Rows are points. A path goes straight from each point to the next, and from the last back to the first. The post is the endless flat space through its rows: a point in 2 columns, a line in 3, a plane in 4, and so on, so that a path can go around it. How many times does the path go around the post? Going back the other way cancels.

Post (2 x 3):
-3.9; 0.2; 4.7
2.4; -1.1; -3.3
Path:
-1.7; 3.4; -1.4
1.0; 4.6; 0.8
-1.8; 0.9; 7.7
-4.3; 5.4; 1.2
-5.9; 0.7; -2.0
-1.2; -6.5; -5.0
-3.0; -2.3; 6.6
3.5; 3.5; 5.2
Times around: 1

Post:
9.0; 0.6; 0.1; 10.3; -6.7; 4.7
0.3; 2.2; 6.0; -0.9; -1.4; 0.2
-0.4; -0.1; 3.8; -10.1; 0.1; 2.1
1.8; 1.7; 1.0; 2.8; 7.6; -1.1
3.8; -2.5; -2.3; 7.8; -5.5; -5.9
Path (19 x 6):
-1.8; -1.8; 5.2; 4.5; -1.2; -0.4
-2.0; 1.4; -0.3; 4.3; 1.5; -5.5
3.1; 3.1; -2.6; 3.8; -2.6; -0.2
5.9; 0.2; 1.5; -4.5; -2.2; 0.9
5.2; -4.5; 1.5; -2.8; -2.2; -2.2
2.9; -3.0; 1.0; 1.3; -2.3; -0.4
4.9; -2.0; -2.3; 4.2; -2.0; 3.3
-1.4; 1.4; 2.3; 7.6; -3.6; 1.1
-3.1; 6.4; 3.9; 2.0; 1.3; 0.0
1.6; 4.0; 4.6; -4.0; -4.4; -1.0
7.3; 0.7; 1.5; -1.4; -1.9; -1.5
2.6; -2.4; 1.3; 4.6; 0.6; -5.9
0.4; -6.9; 1.6; 4.5; 0.6; 0.0
-0.8; -4.7; 6.6; 1.4; -2.6; 4.5
2.3; -0.5; -2.2; 6.0; 0.0; -1.1
-0.2; 2.3; -5.1; -0.8; 8.5; 0.8
5.5; -0.5; -3.1; -1.2; -5.4; -2.6
7.8; -2.0; 2.3; -2.8; 3.2; -0.2
7.0; -2.9; 4.1; 4.1; 3.1; 7.0
Times around: 3

Post (8 x 9):
-5.3; -1.8; 2.1; -3.4; -2.4; 2.6; 3.5; -3.4; -2.2
3.5; -0.9; -7.6; 1.3; -4.3; -2.0; -1.7; 0.6; -5.9
-3.0; -1.6; -2.5; -3.7; -1.6; -1.5; 3.4; 3.0; -4.3
-2.4; 5.7; 1.8; -9.2; 2.6; -1.1; -0.4; -4.7; 0.3
2.9; 3.0; 1.0; 0.4; 0.2; -3.7; -3.9; -1.5; -1.3
-3.3; -1.9; -4.3; 0.4; -1.7; -1.4; 2.7; -2.6; 0.3
1.1; 3.5; -4.8; -3.0; 1.7; 1.7; 0.0; 0.9; -0.7
-4.5; 10.8; -0.4; 3.2; 1.7; -0.8; -0.4; -5.9; 2.2
Path, 29 rows:
1.8; 5.7; -3.2; -4.8; 1.3; 3.0; -0.1; -1.9; 1.7
-2.2; 9.6; 0.9; -4.4; -0.2; 4.6; 3.9; -10.1; 0.2
-2.0; 7.3; 1.7; 3.4; 2.0; -0.7; 0.6; -4.4; 1.0
-1.2; 2.3; 0.3; -7.5; 4.1; 2.1; 3.1; 1.2; 2.7
1.0; -0.3; 2.7; 0.6; 0.3; 6.2; -1.2; 2.5; 1.2
-6.8; 3.3; 1.9; -4.2; -2.6; -2.3; 1.2; -4.6; 1.1
0.1; 6.8; 0.1; 1.5; -1.4; 2.3; 3.6; -1.3; -1.5
-4.6; 2.2; 4.3; 0.9; 0.6; 0.7; 2.8; -5.8; 2.1
1.2; -5.9; -0.4; -4.5; -1.5; 4.5; 4.5; -0.1; -2.1
4.9; -5.7; 1.0; -1.0; -3.0; 0.7; 1.3; 6.8; -1.6
2.4; 0.4; -6.8; -4.1; -1.0; 0.9; -2.8; 2.3; -1.7
-2.0; 5.0; 0.4; 0.6; 4.6; -3.9; -3.2; 0.5; 2.8
-1.7; -5.1; -1.3; -4.4; 2.2; -0.7; 0.0; -5.3; -2.4
2.1; 5.9; -1.6; 6.3; -1.9; 3.3; -3.8; -2.7; -4.9
-4.8; 11.3; 0.5; -5.7; -0.1; -6.0; -7.1; -4.1; -4.6
-3.1; 3.6; 1.4; -2.5; -3.6; 4.0; -6.2; -11.7; 1.9
-4.1; 0.5; 2.6; 0.6; 0.1; -3.5; -0.5; -2.0; -2.3
-5.0; 3.8; -1.8; -6.3; 1.2; 2.4; 3.7; -4.5; -4.7
-4.5; 4.7; 1.2; 0.1; -1.8; -0.4; -2.3; -6.4; -7.1
-5.5; 2.5; -0.1; -5.1; -2.0; -0.3; -0.7; -1.1; -3.6
-1.1; 0.3; 2.2; -7.0; -4.4; 2.0; -2.3; -2.6; -3.4
-1.4; 5.6; 6.7; -2.6; 3.3; 8.9; -4.3; 0.8; 0.3
-3.4; 4.2; -3.3; -8.2; -0.5; 4.7; -1.0; -4.4; -8.4
-3.2; 5.2; -7.7; 0.7; -0.3; -4.0; -1.5; -0.1; -9.1
-3.8; -1.6; -3.9; 0.0; -0.7; -5.1; 0.8; -0.5; -0.3
-3.7; 5.1; -4.3; 2.8; 2.0; -7.1; -1.0; -2.1; -2.2
-3.5; -3.1; 3.2; -4.2; 3.6; 0.9; 3.4; -3.7; -1.9
-8.6; 4.6; -2.7; 1.1; -1.3; 2.6; 0.8; -5.8; -2.0
0.0; -4.5; -9.9; -7.5; -6.9; -5.7; -2.0; -0.8; -3.9
Times around: 0
